Each point is reached from the start by the listed moves, each made 0, 1 or 2 times, or once backwards (-1), plus a little noise. Say if it took an odd or an even number of moves. Then give how often each move was made.

Moves:
(1): +0.47, -0.06, +0.07, -0.13
(2): +0.02, +0.32, -0.05, +0.01
Start: -0.13, +0.17, -0.10, -0.03
Points:
+0.36, -0.22, +0.00, -0.13 => even (1, -1)
-0.10, +0.51, -0.18, -0.03 => odd (0, 1)
-0.54, +0.89, -0.25, +0.12 => odd (-1, 2)
+0.32, +0.11, -0.07, -0.13 => odd (1, 0)

Moves:
(1): +0.24, -0.04, +0.00, -0.11, +0.01, -0.01, +0.11, +0.01, +0.07, +0.06, -0.08, -0.08
(2): +0.11, +0.47, +0.07, +0.09, -0.07, -0.01, +0.01, +0.23, +0.05, +0.11, +0.01, +0.10
(3): -0.01, -0.04, +0.28, -0.06, -0.01, +0.00, +0.10, -0.04, +0.06, -0.01, +0.06, -0.07
(4): +0.09, +0.11, +0.01, +0.35, +0.02, -0.10, +0.08, -0.08, -0.03, +0.04, +0.02, +0.00
(5): +0.07, +0.01, +0.08, -0.07, +0.37, -0.04, -0.05, -0.05, +0.00, +0.01, -0.05, +0.18
(6): +0.06, +0.05, +0.08, +0.07, -0.07, +0.45, +0.03, -0.14, -0.07, +0.03, -0.03, +0.03
(7): +0.01, +0.03, -0.04, -0.15, +0.12, +0.05, +0.32, +0.06, +0.05, -0.08, +0.20, -0.01
(8): +0.10, -0.10, -0.01, +0.15, +0.11, +0.03, +0.01, +0.42, -0.01, -0.02, +0.05, +0.01
(9): -0.04, -0.01, +0.04, +0.08, -0.02, +0.07, +0.00, -0.01, +0.39, +0.04, -0.06, -0.06
Start: +0.17, -0.06, +0.18, +0.21, +0.04, -0.14, +0.00, -0.06, -0.19, +0.02, +0.01, -0.08
Points:
+0.53, -0.67, +0.47, -0.10, +0.81, +0.87, -0.04, -0.18, +0.09, +0.02, -0.25, +0.12 => odd (1, -1, 0, -1, 2, 2, 0, 1, 1)
+0.33, +0.32, +1.09, +0.00, +0.15, +0.86, +0.12, -0.15, +0.25, +0.18, -0.06, +0.04 => even (0, 1, 2, -1, 1, 2, 0, 0, 1)
+0.09, +0.57, +1.02, -0.13, +0.75, +0.35, +0.64, -0.52, +0.36, -0.04, +0.34, +0.29 => odd (-1, 1, 2, 0, 2, 1, 2, -1, 1)
+0.01, -0.44, -0.05, -0.16, +0.19, +1.10, +0.50, -0.33, +0.44, -0.13, +0.13, -0.18 => odd (0, -1, -1, -1, 0, 2, 2, 0, 2)
-0.13, +0.64, +0.00, +0.44, -0.48, +0.51, +0.17, -0.24, +0.49, +0.09, +0.10, -0.09 => odd (-1, 1, -1, 0, -1, 1, 1, -1, 2)
+0.29, -0.43, +0.08, +0.14, +0.20, +0.27, -0.33, -0.91, +0.06, +0.17, -0.52, -0.04 => even (1, -1, -1, 0, 1, 1, -1, -1, 1)
